Each row is a point. The last column is the point's height on a tilted bowl or saddle (a function of degree 2), plus a little noise. Along how many of its main directions does it bend up, bend down or stay straight?

Points (17 x 4):
[[ -3  15  12 -14]
 [-37 -11 -18  -5]
 [ 39 -19  -4   7]
 [ 30 -15 -28  14]
 [  4 -44  -6  14]
 [-18   6  26 -24]
 [-23 -22   3   0]
 [ 24  -1  18  -7]
 [-11 -42  -8  11]
 [-84  18  25 -87]
 [-23  32 -27 -22]
 [-90 -10  18 -73]
 [-15 -10 -15   5]
 [ -2 -47 -64   9]
 [-24  -9  41 -32]
 [ 58 -34 -41   5]
 [  0  -8 -34  11]]
Directions: 0 up, 3 down, 0 straight

Points (25 x 5):
[[ 19 -55  36  18  60]
 [ 84  44   8 -26 101]
 [ 22 -18 -11 -16  18]
 [ 24  11 -52 -48  43]
 [-19 -32  21  11  12]
 [-30  56 -53  29 -20]
 [-23 -24 -45  -8  -6]
 [-11  -6   6  19 -15]
 [ -1  33   8  32 -24]
 [-42  21 -24 -18  -9]
 [-14   9 -61  -6  -6]
 [ 26 -52  20  44  46]
 [ -4  -2  14  -9   3]
 [ 31  -5   9  52  -8]
 [  2  28  -5 -19   7]
 [ 17  -3   6  -9   9]
 [ 44 -22 -19 -11  37]
 [-26  17 -40  34 -33]
 [-80 -64 -13 -32  28]
 [-36 -18 -14  21 -17]
 [-74 -12 -32  30 -10]
 [ 22  33 -53  29 -14]
 [-24   6  -1 -35   6]
 [ -1  41 -12 -16   6]
 [-27 -15   8 -30   8]]
Directions: 3 up, 0 down, 1 straight

Points, 42 rows:
[[  63  -10   23  -36  -17  -19   37]
 [  13   15  -15  -44   -1   -5    1]
 [   2   46   33   -2  -12  -18   11]
 [ -38   36   62  -28  -12  -23   36]
 [ -39   -2  -77  -49  -27  -17   33]
 [ -60   60    1   -2   -4   52   28]
 [ -14  -15    3   36    5   52   27]
 [  28   44   35   -3  -16    0   16]
 [  48   16   -5    4   49  -60   11]
 [   6    3   42  -26   68  -23   15]
 [   5   60   61  -24  -16   46   41]
 [ -27   39   27  -15 -113   -2   85]
 [  39   11  -17  -19    3  -18    2]
 [  13  -37  -24   70  -29   10   51]
 [  26  -21   19   18    5   14   17]
 [ -42  -17  -39   19  -39   23   40]
 [ -30   32  -25  -35  -16   30   10]
 [  53  -31  -17  -12  -18    0   30]
 [ -40   97   15   13   -8  -12   23]
 [   3    7   35   59   -3   10   31]
 [   1  -11  -27  -29    5  -35    5]
 [ -18   -8   52    2  -41   -1   48]
 [  -8   26  -34    5   16  -48    0]
 [ -21   40  -55   19  -57  -28   34]
 [   4   32    4  -32   -7   34    7]
 [  28  -22    9   -9    8   -7   10]
 [  -9   21    0   -5    1   11   -2]
 [  -2  -62  -25  -18    0   -6   29]
 [  13   -9   56    0   17   28   28]
 [ -52   15  -38  -23  -45   28   33]
 [  19   -4  -30   84   37   -8   22]
 [  27   16    1  -17    6   -6   -1]
 [   8   53   39   11  -33   30   31]
 [  -9  -14    1   31   24  -10    5]
 [ -54  -20   13  -47   -9   -4   31]
 [  12   43   43   46  -53   -5   55]
 [ -35  -27  -13   39   -6  -22   25]
 [  11   28   28    4  -36  -41   27]
 [ -27  -64    6   16  -11   -3   41]
 [   0  -14   14    1    5   -7    7]
 [  10  -10   37  -12  -51    7   46]
 [ -38  -28   45    6   10  -12   32]]
Directions: 6 up, 0 down, 0 straight
